Rows are points. The points of each table are mixes of a few directions, plus a little noise. How many directions does each table use, and how many do they share? Where both have some left over, give the other angles between the two spaces (their principal angles), to ten degrees, smallest first.
In the rows, 128 means zero.

First (4 x 2)
[[110  85]
 [146 172]
 [103  66]
 [153 189]]
Second (7 x 2)
[[183 157]
 [115 121]
 [ 32  78]
 [120 125]
 [167 148]
 [184 157]
 [ 94 111]]
Directions: first 1, second 1, shared 0; angles 40

First (6 x 4)
[[ 93 155 125 175]
 [115 123 126 146]
 [146 134 131 107]
 [129 236 135 131]
 [139   7 122 107]
 [147 112 129 101]]
Second (8 x 4)
[[128 126 128 128]
 [179  67 131  57]
 [ 93  64 120 172]
 [152  82 128  94]
 [108 183 129 157]
 [155 129 131  92]
 [ 69 172 124 206]
 [137 195 134 120]]
Directions: first 2, second 2, shared 2

First (9 x 6)
[[133 170  86 160  73 152]
 [118  98 171 129 210 124]
 [160 180 142 187 152 181]
 [162  74 122 116  93  57]
 [ 73 102  92 119 120 107]
 [164  79 159 129 153  82]
 [ 72 154 180  29 188 186]
 [ 99 121 106 114 113 120]
 [170 171  88 171  53 142]]
Second (7 x 6)
[[126 201  85 136 117 150]
 [126 182  88 114  88 140]
 [129 147 128 151 160 139]
 [128   8 174  69  69  82]
 [128 184 110 166 171 152]
 [131  55 191 162 207 115]
 [127 118 119  98  81 118]]
Directions: first 4, second 2, shared 1; angles 30

First (7 x 8)
[[109  63 176 167 173 135 130 127]
 [125 117 136 135 136 129 130 128]
 [114  81 163 156 160 132 130 128]
 [151 205  72  81  74 120 124 128]
 [147 193  80  89  83 121 124 127]
 [137 159 106 109 107 124 127 128]
 [113  79 163 158 162 132 129 126]]
Second (9 x 8)
[[126 108 143 151 189 132 117 118]
 [125 141 117 102  37 124 147 148]
 [131 137 122 124 128 127 126 127]
 [128 142 117 108  68 125 140 141]
 [136 121 134 157 249 133 100 100]
 [116 105 143 128  78 128 145 144]
 [137 131 126 142 205 131 109 108]
 [138 175  93  89  43 121 138 141]
 [116  91 156 151 156 132 129 128]]
Directions: first 1, second 2, shared 1

First (8 x 11)
[[127 161 143 119 116 145 112 158 157  85 111]
 [163 122 127 105 114 106  66 131 125 155 153]
 [ 14  82 134 133 131 136 144 143 143 119 115]
 [159  91 125 124  97  32 158 103 157 161 100]
 [ 95 159  88 120 168 239 166 205 156 109 113]
 [ 27  90 168 179 136 115 197  70  75 110 122]
 [236 202 127  96 128 185  82 167  88 150 161]
 [204 113 111 150 135  65 102  50 124 132 147]]
Second (9 x 11)
[[140 129 102 142  74 116 126 136  91 128 144]
 [ 61 192 178 131 171 100 153 173  70 105 102]
 [128 146 156 141 112  97 142 151  51 109 123]
 [156 105 168 126 160 110 119 167 118 153 151]
 [168  84 136 119 152 136 106 139 174 165 157]
 [ 88 156 145 114 165 154 157  52 148  68  52]
 [121 133 156 115 159 148 152  52 139  72  60]
 [178  65  15 132  62 153  62 179 235 241 249]
 [113 143  97 132  97 138 134 102 127 110 115]]
Directions: first 6, second 4, shared 0; angles 30, 40, 50, 90

First (11 x 12)
[[ 70 130 143 129  70 153 135 100 157 165 147 100]
 [ 77 136 192 166  71 167 151 146 205 162 135 106]
 [115 104 103 132 137  93 139  59 141 117 148  87]
 [128 196 106 109 115  90 159 110  78 101 142  89]
 [191 115 102 105 186 128  93 176  72 107  99 193]
 [122 162  60  75 121  91 127  71  42 115 147 103]
 [126 133 134 131 124 132 130 134 132 130 127 128]
 [153 146 120 124 148 112 132 141 105 107 122 133]
 [127 168 164 115  92 191 110 222 107 159 104 185]
 [ 97  54 121 133 123 146 104  79 171 161 139 127]
 [201  65 163 189 222 105 128 168 198  83  99 157]]
Second (11 x 12)
[[143  62 125 143 119 146 123 121  69 100 155  71]
 [ 73 181 173  82 130 154 123  72 158 108 110 155]
 [138 154 179 157 138 124 153 145 249 136 104 142]
 [179 122  36 130 121  86 117 186  80 186 133 152]
 [132 184  68 112 134  84 122 164 120 181 112 195]
 [112 114 151 150 136 131 135 122 117 102 136 111]
 [241 102  82  88  88 146 117 159 222 205 108 120]
 [ 69 151 170 130 143 136 133  95 115  89 129 134]
 [110  95 121 168 141 112 132 139  50  98 153 103]
 [160  81 137 112 107 164 120 109 137 120 136  82]
 [ 51 161 167 137 151 125 133  96  92  83 132 143]]
Directions: first 4, second 4, shared 1; angles 60, 70, 70

First (11 x 14)
[[108  96  96 130  74 126 155  17  84  72 105 122 184 176]
 [120 175 134 115 154 171 123 215 150 152 155 121  67 122]
 [ 61 128 110 104 168 220 115 149  47 123  69 133  81 144]
 [125 169 126 125 140 164 140 195 157 140 175 129  95 123]
 [165 156 151 105  79  88 112 127 165 117 125  88  85 171]
 [112 107 114 141 160 187 132 126  87 118 106 163 127 118]
 [105 110 128 132 140  68 134 110 134 163 137 119 197  91]
 [130 119 174 109 167  41  68 165 137 198  77  99 112  83]
 [176  93 126 174 145 144 141 107 139 109 147 185 156 103]
 [139 135 117 144 104  95 166 115 174 123 195 128 187 117]
 [166 122 136 126  82 108 120  83 136  96 111 119 115 167]]
Second (9 x 14)
[[ 50 175  68 110  81 154 212 116 138 108 218  90 190 160]
 [164 136 111 146  85 129 203 120 173 102 172 138  95 158]
 [ 74 143 114 110 132 140 119 127 108 135 141 106 173 125]
 [186 109 149 145 131 116 124 130 145 126 104 152  80 126]
 [155 142 104 143  79 132 212 117 172  97 182 135 102 162]
 [127 127 128 127 129 127 125 128 125 130 128 127 129 127]
 [118 106 163 116 185 121  31 139  86 160  59 129 140  88]
 [131 125 133 128 134 126 119 129 125 130 120 128 126 125]
 [148  89 183 124 198 112   7 145  83 164  29 142 116  80]]
Directions: first 5, second 2, shared 1; angles 30

First (11 x 20)
[[131 138 119 123 119 129 156 105 164 159 120 139 134 169 104 117 127 114
   87 130]
 [ 98 132 122 103 142 128 120 104 164 133 141 123 106 164 103 106 117 101
   89 111]
 [161 135 118 155 132 102 196  72 206 227 112 140 164 218  75 107 175 113
   31 149]
 [ 81 154 110  60  79 182 112 146 121  63 123 152  87 116 137 126  34 103
  154  96]
 [149 132 128 137  96 144 135 159  87 106 111 141 142  86 157 151 113 151
  177 138]
 [ 82  80 162 142 249  69  32 117 119 108 197  53  88 109 127 107 197 124
  125 108]
 [ 90 117 136 108 159 125  79 134 116  89 155 105  95 109 135 120 120 119
  144 107]
 [ 98 130 124 103 142 129 114 112 153 123 142 122 104 151 111 111 115 105
  103 111]
 [162 128 128 155 115 122 157 130 124 155 111 137 157 128 131 139 148 144
  129 148]
 [185 140 124 156  62 153 171 169  76 122  85 162 172  80 166 167 113 169
  190 158]
 [170 121 137 166 113 125 137 160  78 123 112 132 159  79 162 157 148 167
  181 152]]
Second (8 x 20)
[[140 113 139 155  92 132 145 172 121 152 107 148 133 131 111 132 115 112
  126 189]
 [162 176 106 179 148 130 156  50 174 123 159 125 173 117 168 116 162 181
   98  73]
 [116 125 175 128  94 113 127 177  90 136 134 151 102 138 117 156 100 108
  136 190]
 [148 135 157 177  72 131 155 156 117 142 130 162 136 120 122 155  99 142
  130 191]
 [162 121 109 162  67 171 146  96 145 106 124 147 155  73 112 160  74 203
  165 118]
 [ 84  94  90  40 203 123  80 130 126 119 105  79 100 151 118  86 163  74
  133  68]
 [ 86 143 170  73 146 101  95 125  86  95 163 120  80 138 138 153 113 120
  143 107]
 [124 117  77 112 198 123 122 118 164 151 103  92 146 157 137  64 197  84
   94  89]]
Directions: first 3, second 4, shared 0; angles 30, 40, 80

First (9 x 24)
[[146  75 164 150 118 104 131 162 108 131 136  93 132 134 138 125 170 145
  150  39 214 163 178  93]
 [105 126 155 114 152 192 137 113 149 135 133 153 170 139 123 142  92 102
   91 183 114 146 115 179]
 [128 122 192 124 152 180 115 127  91 130 147 150 191 134 121 166 100  91
  114 134 148 161 119 138]
 [ 93 191 151 178 121  27  72 105   7  89 183 128 132 113 108 145 116 145
  169  61 138 105 129  65]
 [ 39 137  99 133 106 116 166  87 172 110 129 142 101 146 123  78 112 165
   84 216  59  91 137 163]
 [186  68 122 115  95 121 141 180 125 140  91 108  95 130 146 113 192 139
  172  80 159 137 140  49]
 [108 126  99 113 149 170 164 112 220 142 116 125 127 135 129 112 105 128
   79 188 109 131 137 221]
 [181  97  74 108  97 113 146 163 166 144  79 107  70 121 145 104 183 143
  160 114 123 112 125  86]
 [165 208  89 115 167 131  89 109 120 132 132 145 135 100 121 170  85  92
  138 145  92 111  73 160]]
Second (10 x 24)
[[103  98 150 177  90 145 158 165  79 116 203 148 216 148  82 104 131 172
  122 110 183 184 149 161]
 [124 162  78 134 126 187 127 113 107  65 149 185 158 154  62  66 119 124
  162 100 130 160 137 107]
 [107  77 173 179  92 109 160 177  91 156 190 113 197 133 121 137 138 178
  103 128 182 165 146 174]
 [125 102 105 172  84 118 163 172 101 125 186 133 176 134  91  93 149 186
  134 104 172 164 147 156]
 [134  92 124 165  84  83 159 177 120 160 160  99 144 119 132 128 156 186
  120 123 161 137 137 160]
 [128 141 128 117 140 143 119 114 128 118 117 140 123 131 124 126 119 110
  132 126 120 127 125 119]
 [126 127 194  81 177 113  93  92 159 168  64  95  74 109 200 205 104  69
   99 171  87  81 107 118]
 [143 160 141  65 186 122  81  75 177 145  41 111  42 111 186 175 109  57
  127 159  62  68 100  92]
 [149 169  52 114 132 147 119 112 145  89 108 156  96 135  95  80 135 117
  168 108 106 121 122  95]
 [146 148 134  78 168 112  98  91 171 147  55 106  54 110 181 168 120  77
  125 154  76  76 105 100]]
Directions: first 5, second 3, shared 1; angles 50, 80
